Each row of a before or after table is a point. One or more steps were done to the points. Then noise was added and the rows were shuffled. The steps act on how far a point lies along the listed directions, d1 being the first. Name the steps. A step turns or swaps two directions, mirrors them in a line or flattens them onto one, adds a multiple of one to another, or multiplies one. Angles are multiples of 10 degrees, from the lower direction toward the higher: turns from -170 to 170, lines from 10 to 170 but not 90. Use the fewest steps. Two steps may share a direction if one is a turn and the other turns, adds or multiplies; they go together, in the order done. Otherwise the lowest direction goes first.

Directions:
(1): [-21 -15  48]
(2): [-50   9 -19]
(3): [ -3 -51 -17]
Before, 13 rows:
[[-25   9  15]
 [ 17  -1   7]
 [ 22   4  28]
 [ 50  13   1]
 [ 19   0  -5]
 [  6 -37  20]
 [ 33  14  12]
 [-45   3  -7]
 [ 44  -3  -9]
 [ 25 -28  -6]
 [ 29   3  14]
 [-29  31  -6]
 [-60  31 -12]]
After, 13 rows:
[[ 31 -14  35]
 [ 58   7  37]
 [-39 -38  29]
 [-27  12  -9]
 [  1  -3  47]
 [-24  34 -49]
 [ 34  20  17]
 [ -6  10 -25]
 [-17  17 -55]
 [-15   6  -5]
 [-37   9  18]
 [-19 -18 -28]
 [-23  27 -17]]
Steps: multiply d1 by 2; multiply d2 by -1

Directions:
(1): [ -2 -51 -36  25 -28 -24]
(2): [-59  -1   2 -42 -18 -18]
Before (8 x 6):
[[  1  -1  -1 -14   2  -2]
 [  2 -31 -15   8 -29 -43]
 [ 37 -13  -7  44  -5  -7]
 [-14 -45  -6   8 -24 -39]
 [ 23  41  22 -13  18  23]
 [ 12  53  43 -10  38  48]
 [-39  -3  11 -18  -6   0]
 [ 10  44  37 -19  19  36]]
After:
[[ 57   2   7  36   8  32]
 [ 10  -5  -6  -7   1  -4]
 [-22  38  32 -26   3  -2]
 [ 61   9  14  43  32  39]
 [ 49  18   6  17  10  21]
 [-41 -21  13 -24 -18 -37]
 [-32  -9   3 -29 -24 -39]
 [ -2 -34 -14  22 -13  -4]]
Steps: swap d1 and d2

Directions:
(1): [-25 -11  -5  21  23  37 -47 -18  57]
(2): [-34  38  27  16  36  46  23   4 -35]
(3): [ -7  41 -12 -52 -35  20 -13 -50  -3]
(4): [-13  41  54  11 -19 -39 -41  19   8]
(5): [-39  31 -40  18  19 -49  29 -20  21]
(6): [ 30  22  26   3 -16  18  52   5  59]
Before:
[[  1  18  22  -5 -20  41  -6  15  23]
 [-19  12 -31 -22  -3  22  -2 -24  -5]
 [-21  22  28   6   6   8  11   9   8]
 [-39  -6 -24  21  45 -17  -2  -9  17]
 [-23  21 -31 -18 -19 -47 -44 -40   4]
 [ -9  32  16  12  -4 -25 -27  33 -44]
 [ 29 -29 -17 -30 -30  18  -7 -18 -22]
 [ 20  -1   9  10   9   1  36   5   8]
 [-19 -10  27 -11   5  25 -60 -17  -8]]
After (9 x 9):
[[ 15 -13   8   1   5   3   8   2 -16]
 [ -5  22  -9  28  13 -35  19  34 -10]
 [-29  34  11  11  -5   7 -18  14  12]
 [-17  23 -16 -23 -14  26  -1 -22   0]
 [ -9  10 -54  -8  -3 -31  11 -40  28]
 [-26  10   7  10  22   3  15   9  -2]
 [-39  26  32  14  17  -5 -27 -14  22]
 [ 20  13  16 -28 -50 -12 -24 -13  -2]
 [ -9 -30 -19   6  42  39  12 -11  12]]
Steps: add 0.3 times d1 to d2; turn d3 and d4 by 30 degrees; turn d4 and d5 by 70 degrees; multiply d6 by 0

Directions:
(1): [-17 -22  22  45  16 -42  36   5  22  21   0  16]
(2): [ -8  -7 -26  33 -44  -8 -37  28  18  20  12 -30]
(3): [  8 -13   3 -32   2  28  11 -14  56  39  27  -4]
(4): [-26  -6  15 -37 -26  -4  17  60   3 -15  10  25]
(5): [  8 -22 -53   3  48  13  -2  36  13  -4 -22  11]
Before:
[[ -6  -7   7   7 -15  -5  -2   8   8   5   7   0]
 [  8   3   9 -13   8  15   5 -24  14   7   8   0]
 [-15   2  13   4 -26  -8   4  10  12   5  10  -3]
 [  4  -1   2 -24  -6  16   0  11  19   0   8  -2]
 [ -1   8  17   3  -2  -5   8 -15  -9  -3   3   8]
 [-11  -4  20  -7 -15  -2  10  -1   8  -1   8  10]
 [ -2   0   1  -3 -14  -6 -11   2 -13  -4   1  -6]
 [-17  -1  24 -13 -19  -8  13   7  -6  -5  10   7]
 [  1  -2  -5  29  -8 -11  -4   4  -1   6  -2 -13]
 [  4  -2  -4  -6   0   6  -2  10   7   0   3   2]
 [ -2   4  12   9   0  -7   6 -12   1   2   6  -2]
 [-13  -2  12  -3  -9   0   5   8   4   6   7  -2]]
After:
[[-22  -6   3  -3  -3 -13  17  43  -1 -17  -7  21]
 [-28 -20   2 -28  -7  -4  22  61  12  -8   6  26]
 [ -1   4   9 -12  -7   2   2  10  -6 -10   3   7]
 [  4  -8 -10   9  13   4   4   0  17  13   3   5]
 [  7   2  -4  38   1 -13  -6 -13 -10   3  -8 -16]
 [-10  -8   6   3  -3 -10   7  22  -6 -12  -3  13]
 [-18 -15   7 -15   0  -3  18  33  11 -10   0  26]
 [ 15   3  -2  -1  32  13   6 -31   3   0  -7   3]
 [ -5   4  13 -34  -2   7  13  27  -7 -26  -2  17]
 [  3  -4  -5  17  17  -4   3  -9   8   7  -1  -2]
 [-19  -6   9 -10   0  -2  13  29  -2  -6   0  12]
 [ -3  -9 -12  -3  -3  -4 -10  17  -4  -3  -3  -2]]
Steps: mirror d1 and d5 in the line at 170 degrees; mirror d2 and d3 in the line at 140 degrees; multiply d4 by 2.5

Directions:
(1): [ -2 -13 -19   8 -38   8  43 -37  17 -14  -1   2   7 -21  18  14 -56 -14]
(2): [-18  11  17   9   2 -12  -6  -1  32 -35  -8  16 -24  30 -26 -59 -28 -16]
(3): [ 14 -39   5 -14  10 -28  13   5 -25 -20 -36  30 -28  10  53  -6   9  -5]
(4): [  8 -19  60 -32   6 -12  -5   5  11  24  35  17   2  11   2  18 -41  22]
Before (9 x 18):
[[  3   5 -26   5  -5  -9   8   0  10  -7  -4   1  -3   7  -9 -35  14 -11]
 [ -4 -45  19 -13  -1 -29  11  -3  -8 -32 -26  36 -42  21  43 -15  -7 -11]
 [ -7  -6 -29   8 -11  -8  -5   5 -25  -9 -24  17 -20   6  19   4  16  -3]
 [ 10  13  -3  -4  38  -9 -31  29 -21   3  -5  -4   0   7  -5 -14  53  15]
 [ 21  -9  18 -20  30   9 -33  22 -26  23  15  -7  13  -3 -15  15  39  18]
 [  1 -23  -4 -11  -8   4  18  -2  -5 -15 -20   4 -18 -12  27  -3 -13 -13]
 [  3 -12  25 -14  35 -16 -30  26 -26  12  -1  -1 -15  32  -1 -24  47   8]
 [-10   8  32 -10  22   2 -17   8  13   6  18   2   7  12 -27 -11 -10  12]
 [ 17  -5  -5 -15   4  20 -15  14 -35  55  24 -18  32 -22  17  43  29  30]]
After, 9 rows:
[[ 24 -19  -2 -18   7  18  -7   4 -28  28  13 -12  26 -26   5  44  20  14]
 [  1  10   3  -4  15  17 -26   9 -20  41  31 -35  22   2 -22  19  41  16]
 [  2   9 -23   5  -7   1   8  -1  13   3  11  -7   8   3 -19 -25  11  -6]
 [-17   8  33  -5  26 -14 -44  29   5  -9   5  10 -27  39 -28 -39  38   1]
 [-14   9 -17   8   1  -8 -25  17 -20  -3 -11  15 -19  16  -5  -3  26   5]
 [ -7   5  10  -4   0  17   4 -10  11  12  22  -8  21 -13 -18  15 -24   9]
 [ -5  -6  15 -10  14   0  -8  19  -2 -12 -14   2 -27   7   2 -28   7  -9]
 [ 11  18 -20  -1  17  14 -15  12 -17  23  19 -24  27 -22  -7  28  35  19]
 [ 23 -35 -10 -21  -2   3  10   5 -44  32  -3   5  13 -20  63  38  16  20]]
Steps: turn d1 and d3 by 70 degrees; turn d2 and d3 by -50 degrees; multiply d4 by 0.7
